Each row is a point. The points of each table are mixes of a few directions, plus a little noise. How many directions does each table use, and how many do they share? Where both have some left over, give the other angles between the two spaces (their principal angles), to ten degrees, smallest first.

First (5 x 2):
[[-7.2 -3.0]
 [-2.7 -1.1]
 [-0.6 -0.2]
 [ 0.5  0.1]
 [10.1  4.2]]
Second (5 x 2):
[[-1.0  0.8]
 [ 5.2 -5.5]
 [-3.5  3.7]
 [ 4.4 -4.8]
 [-5.4  5.6]]
Directions: first 1, second 1, shared 0; angles 70

First:
[[ 0.4 -5.4]
 [ 0.2 -6.1]
 [ 0.2 -0.9]
 [-0.2  1.5]
 [-0.7 10.8]]
Second, 6 rows:
[[ 1.1 -0.8]
 [ 8.8 -6.6]
 [ 2.4 -1.8]
 [-5.1  3.9]
 [-5.7  4.2]
 [-1.6  1.1]]
Directions: first 1, second 1, shared 0; angles 50

First, 6 rows:
[[ 3.8  0.7  6.8]
 [-1.0 -0.9 -3.6]
 [ 0.4 -0.2 -0.1]
 [ 8.0 -5.2 -4.8]
 [-7.8  1.9 -4.5]
 [-3.3  3.8  6.4]]
Second:
[[ 6.0  0.5  4.5]
 [-0.1  6.6  5.1]
 [-3.5 -1.9 -4.0]
 [-2.2 -5.4 -5.7]]
Directions: first 2, second 2, shared 1; angles 30

First (8 x 4):
[[  2.6  -6.8  -5.1  -1.3]
 [ -2.6   1.7   2.5   1.3]
 [  9.3  -1.4  -3.8  -4.6]
 [-10.8  -1.2  -0.3   4.8]
 [  7.9   2.1  -4.4  -4.0]
 [ -3.2   2.9  -1.2   1.0]
 [ -3.8   4.1   8.1   2.7]
 [  0.7  -1.0   3.9   0.5]]
Second, 5 rows:
[[  0.0   0.0  -0.1   0.0]
 [  5.1   4.7   3.1  -2.0]
 [-10.4  -9.9  -6.8   4.0]
 [  4.0   3.8   2.8  -1.5]
 [  1.6   1.2   0.9  -0.6]]
Directions: first 3, second 1, shared 1

First:
[[ -1.3   2.8   3.0  -0.6  -0.2   3.1]
 [  1.6  -2.7  -6.3   1.9  -2.0  -4.2]
 [ -0.3   3.2  -4.1   2.6  -6.1   1.0]
 [  1.0  -6.6  -0.1  -1.8   6.3  -3.7]
 [ -1.4  -1.2   1.5  -0.9   2.1   2.4]
 [ -7.2   6.0   2.8   1.3  -3.1  13.7]
 [  4.5   2.7   4.6  -2.2   0.4  -6.3]
 [  6.9  -4.8  -4.4  -0.4   0.9 -13.1]
 [ -4.0   0.5   2.7  -0.3   1.7   7.2]]
Second:
[[ -1.0   0.8   1.4   5.7   1.9  -1.3]
 [  0.6  -0.4  -0.8  -3.2  -0.9   0.8]
 [ -0.4   0.5   0.8   2.7   0.8  -0.6]
 [ -0.1   0.1   0.2   1.1   0.3  -0.2]
 [ -1.1   0.9   1.6   6.3   2.2  -1.4]
 [ -0.8   0.7   1.3   5.3   1.5  -1.0]
 [ -1.0   0.9   1.4   5.9   2.0  -1.5]
 [  4.1  -3.5  -5.5 -23.7  -7.8   5.2]]
Directions: first 3, second 1, shared 0; angles 90

First (10 x 8):
[[  6.0   1.8   3.7   0.9   2.4  -2.2  -1.6   1.9]
 [ -7.5   2.3   2.6 -10.2   2.5   6.0  -2.8  -1.6]
 [-11.1  -1.3  -2.7  -6.0  -2.1   6.3   1.2  -2.8]
 [ -8.6   2.9   1.9 -11.7   3.5   5.7  -4.4  -2.3]
 [  2.1  -2.4  -5.2   6.8  -2.3  -4.2   1.8  -0.4]
 [  5.4   0.5  -5.6   5.0   2.8  -8.6  -4.2  -1.1]
 [  5.6   1.1  -0.1   2.9   2.0  -4.6  -2.1   0.8]
 [  6.8   1.2   4.6   2.2   1.1  -1.8   0.0   2.5]
 [  0.4  -4.5  -2.4   7.8  -6.5   0.4   7.2   1.0]
 [  1.0  -1.6   3.3   2.2  -3.4   2.9   4.8   2.0]]
Second, 10 rows:
[[  8.9   0.2   3.3  -5.3   3.6   9.2   6.8  -1.4]
 [  8.8   0.1   3.1  -5.1   3.5   8.6   6.6  -1.4]
 [ -6.8  -0.3  -2.4   4.2  -2.7  -7.2  -5.3   0.9]
 [ -4.7   0.0  -1.7   3.0  -1.9  -4.6  -3.5   0.8]
 [ -2.8  -0.1  -1.2   1.3  -1.1  -2.6  -2.0   0.5]
 [ -2.7   0.1  -1.0   1.4  -1.0  -2.4  -2.2   0.4]
 [  6.1   0.2   2.2  -3.7   2.3   6.3   4.5  -1.2]
 [  7.5   0.1   2.7  -4.5   2.9   7.6   5.7  -1.0]
 [ -3.0  -0.1  -0.9   1.5  -1.3  -2.9  -2.2   0.4]
 [-11.1  -0.2  -4.3   6.6  -4.3 -11.1  -8.2   1.7]]
Directions: first 3, second 1, shared 0; angles 50

First, 10 rows:
[[ -2.8   0.0   2.8  -3.8  -0.9   7.3  -1.6  -5.5  -2.3]
 [  1.6   1.6  -3.9  -6.5  -3.5   3.0  -2.5   0.4   6.1]
 [ -4.5  -2.0   7.7   5.2   3.9   2.6   1.8  -5.4 -10.2]
 [  0.9  -0.2  -0.7   2.1   0.7  -3.1   0.9   2.1   0.3]
 [  4.5   1.8  -7.4  -4.0  -3.4  -3.6  -1.4   5.9   9.7]
 [  0.4  -2.5   3.5  14.0   6.4 -12.0   5.6   4.9  -7.5]
 [  1.3   0.6  -2.3  -1.5  -1.2  -0.8  -0.5   1.6   3.1]
 [  0.5   1.1  -2.3  -5.6  -2.8   3.8  -2.1  -0.9   4.0]
 [  2.3   1.2  -4.2  -3.6  -2.5  -0.4  -1.2   2.4   5.8]
 [ -4.2  -1.7   6.8   3.7   3.1   3.3   1.3  -5.4  -8.9]]
Second, 7 rows:
[[-3.0  0.3 -4.9 -5.4 -2.9 -3.4  2.9 -1.0  1.6]
 [-6.5 -8.3 -1.9 -6.0 -8.2 -6.5  5.9  2.3 -0.3]
 [ 1.9  7.3  1.6  1.8 -0.2  2.1 -7.9 -1.8  6.1]
 [ 7.6  0.6  0.5  1.4  6.4  9.2 -2.1 -0.2 -1.1]
 [ 1.9 -7.1  6.6  8.5  5.4 -1.5  0.8 -3.4 -4.6]
 [-1.7  4.9  0.9  4.0  1.9 -4.4 -1.6 -3.1  0.0]
 [ 0.0  2.1 -2.6 -4.2 -2.6  4.3  1.5  7.7 -1.4]]
Directions: first 2, second 5, shared 1; angles 70
